Rows are points. Each table stands for the endless flat space through its points: a line for two points, a plane for three, and so on. Write the one point that lies in both, or say that there is none.

First (2 x 3):
[[-0.80 -1.76  0.65]
 [-1.22 -1.80  1.19]]
Second (2 x 3):
[[-2.60 -1.40  0.56]
 [-2.21 -1.54  0.86]]
They share: [-1.43 -1.82  1.46]

First (2 x 4):
[[-1.51  0.62 -1.66  0.26]
 [-2.05  1.52 -1.54  0.14]]
Second (3 x 4):
[[ 0.20  1.76 -1.24  0.95]
 [-2.05 -0.41 -3.00 -0.70]
 [-0.53  0.43  0.20  1.74]]
They share: [-1.24  0.17 -1.72  0.32]

First (2 x 6):
[[ 1.91  0.90 -0.18  0.20  2.13 -0.72]
 [ 1.11 -0.82 -0.70  0.52  1.57 -2.48]]
Second (5 x 6):
[[ 3.33 -1.11 -2.41  0.34  1.01 -2.89]
 [ 2.07 -0.70 -1.89  0.72  1.16 -2.04]
 [ 0.51 -0.47 -1.88  0.31  1.59 -1.77]
 [ 4.10 -0.68 -0.11  1.05  0.83 -1.57]
 [-0.13 -0.08 -1.61  0.62  1.86 -1.22]]
They share: no point

First (3 x 8):
[[-1.59  1.52  0.42  0.79 -0.99 -0.23 -1.93  0.66]
 [-0.59  1.04  1.10 -0.33  0.13 -1.47 -0.85  0.02]
 [-1.64  0.80  0.85  1.83 -1.39  0.04  0.68  0.94]]
Second (5 x 8):
[[-2.10  0.92  1.46  0.96  0.78  0.54  0.66  1.31]
 [-2.69  1.00  1.10  0.50  0.85 -0.45 -0.13  1.82]
 [-1.94  1.55 -1.12  1.85 -4.38 -1.34 -3.43  1.10]
 [-1.15  0.15  0.57  3.04 -1.06 -0.24 -0.51  0.90]
 [-0.06  0.89  0.05  3.26 -2.45 -1.08 -1.75 -0.85]]
They share: [-1.74  1.22  0.55  1.45 -1.33  0.06 -0.76  0.88]

First (4 x 9):
[[ 0.57  1.44  1.97  0.32  0.81  2.13 -2.37  1.00 -2.38]
 [ 1.86  1.76  2.07 -0.15 -0.46  0.39 -1.47 -0.15 -1.83]
 [ 2.99  1.15 -0.21 -0.03 -0.60  4.59 -1.00  0.66 -1.64]
 [ 3.08  1.49  1.52 -0.04 -2.27  0.59 -0.65 -1.26 -0.71]]
Second (2 x 9):
[[ 0.91  1.73  2.02 -0.68 -0.76  1.11 -2.21 -0.60 -2.17]
 [ 2.86  0.78  0.92  1.32  0.54  3.26 -1.26  0.50 -1.27]]
They share: no point

First (3 x 11):
[[ 1.09 -2.67 -2.24  1.27 -2.25  0.01 -0.87 -1.95  1.70 -0.38  1.30]
 [-0.93 -1.54 -1.03 -0.51 -1.23  0.47 -1.21 -1.36  2.05 -0.99  0.10]
 [-0.55 -1.81 -1.14 -0.19 -1.53  0.37 -1.09 -1.67  2.06 -1.02  0.58]]
Second (2 x 11):
[[-1.88 -0.46 -2.83 -1.22 -2.30  1.01 -0.07 -0.92  3.26 -0.64 -1.21]
 [-1.40 -0.88 -2.50 -0.80 -2.02  0.93 -0.43 -0.91  2.91 -0.73 -0.86]]
They share: no point

First (3 x 12):
[[-2.90 -1.38 -0.85  1.85 -0.19 -1.93  0.97  0.18 -2.55  0.26 -1.05  1.32]
 [-1.30 -1.35 -0.11  1.05 -1.14 -1.17  0.99  1.27 -2.20 -0.99 -0.99  1.28]
 [-1.50 -2.54 -0.23  1.35 -1.59 -1.65  2.43  2.30 -0.95 -1.14 -0.37  1.50]]
Second (3 x 12):
[[-1.59 -1.68 -1.81  0.09 -1.40 -1.87  2.20  0.53 -2.40 -1.71 -1.43  2.16]
 [-1.51 -2.04 -0.88  1.52 -0.68 -0.28  1.71  0.84 -1.89 -1.18  0.00  1.53]
 [-1.63 -1.44 -2.64 -0.36 -1.24 -2.08  2.51 -0.08 -2.97 -2.22 -1.88  2.45]]
They share: no point

First (3 x 14):
[[ 1.18 -0.36 -0.41 -2.27  2.26  1.07  2.46  0.55  0.87 -1.17 -0.03  2.21
  -0.93  1.20]
 [ 0.84  2.46 -1.64  0.41 -0.41  3.02 -0.19 -3.51  1.54 -1.11  1.04  1.07
  -1.35  0.11]
 [ 1.28  0.54 -1.00 -1.51  1.43  1.46  1.57 -0.59  1.26 -1.27  0.24  1.75
  -1.11  0.83]]
Second (2 x 14):
[[ 0.12  0.85 -0.87 -2.18 -0.29  2.21 -0.39 -0.77  2.08 -1.98  0.23  0.16
  -0.75  1.45]
 [ 1.72  1.45 -0.87 -0.03  1.96  1.66  1.61 -1.32  0.78 -0.43  0.13  2.06
  -1.95 -0.30]]
They share: no point

First (4 x 18):
[[-0.81 -2.71  1.27  0.11 -2.44  0.98 -0.02  0.52  0.64  1.60  0.63 -2.09
   1.68 -0.52 -0.22  0.97 -2.05  1.12]
 [ 0.74 -1.52  0.18  0.09 -0.66  3.20  1.16 -2.69 -0.17  0.18  2.31  0.25
  -0.66 -0.33  2.81  2.29 -0.63  1.07]
 [ 0.39 -1.84  0.10  0.26 -0.55  3.68  1.48 -3.08 -0.20  0.37  2.58  0.58
  -0.51 -0.34  2.48  1.84 -1.00  1.09]
 [-0.92 -1.42 -1.00  0.21 -0.54  1.00  1.12  0.53  1.53  1.10 -0.33 -1.79
   2.10 -1.67  0.51 -1.07 -2.67  0.77]]
Second (2 x 18):
[[-0.82 -0.88  0.34 -1.15 -0.65  2.25  1.79  0.05  1.00  1.42  0.29 -0.77
   0.52 -0.60  1.99  1.76 -0.84  0.47]
 [-0.58 -1.17  0.13 -0.68 -0.89  2.18  1.47 -0.15  0.77  1.15  0.49 -0.95
   0.56 -0.60  1.73  1.40 -1.21  0.88]]
They share: no point

First (4 x 20):
[[ 0.62  0.57 -0.65 -1.09 -3.10  0.39 -0.20 -0.11  0.95  2.23  1.33  2.65
  -2.07 -2.44 -2.06  1.28 -1.03  0.01  2.87  2.98]
 [ 0.65  1.24  2.07 -1.40 -1.88  1.06 -1.71 -0.28 -1.56 -0.73  0.66  1.36
  -1.66 -0.01 -0.77 -0.22 -0.56  0.46  0.75  0.07]
 [ 0.83  0.48 -0.05 -1.20 -3.05  0.38 -0.61 -0.02  0.09  1.59  1.13  2.53
  -2.09 -2.00 -1.55  1.00 -0.97  0.17  2.43  2.45]
 [ 0.89 -0.24  0.19 -0.04 -3.76  0.54 -0.89  0.34 -0.34  1.63  0.34  2.20
  -2.10 -1.93 -1.25  1.64 -0.46 -0.08  2.57  2.59]]
Second (5 x 20):
[[ 2.48  1.82  1.54 -1.89 -2.29  2.68 -3.16 -0.37  0.40 -1.15  0.51  0.57
  -1.88 -0.76 -1.81  0.30 -2.01  0.77  2.54 -0.64]
 [ 0.63  0.73  2.72 -0.84 -0.52  0.20  0.48 -1.12 -0.64 -1.40  1.65  2.72
  -2.14 -2.38 -1.76 -1.85 -0.84  1.22  1.74  0.70]
 [ 2.38  2.03  2.05 -2.26 -1.90  2.04 -1.69 -1.00  0.64 -1.66  1.52  0.99
  -2.35 -0.98 -2.44  0.10 -2.19  1.03  2.64  0.39]
 [-1.40  0.30  1.86 -0.22 -0.33 -0.82  1.10 -0.64 -1.55  0.37  1.32  3.36
  -1.42 -2.02 -0.87 -2.01  0.54  0.52  0.39  1.04]
 [-0.20  0.96 -0.85 -2.13 -1.62  1.97 -2.53 -1.68 -0.27  1.73  2.28 -0.04
  -1.51  0.12 -2.58  0.44 -1.47 -0.08  1.57 -0.12]]
They share: [ 0.35  1.60  1.19 -1.64 -1.71  1.02 -1.07 -0.52 -0.27  0.11  1.19  1.63
 -1.63 -0.62 -1.55 -0.06 -0.81  0.33  1.29  0.73]
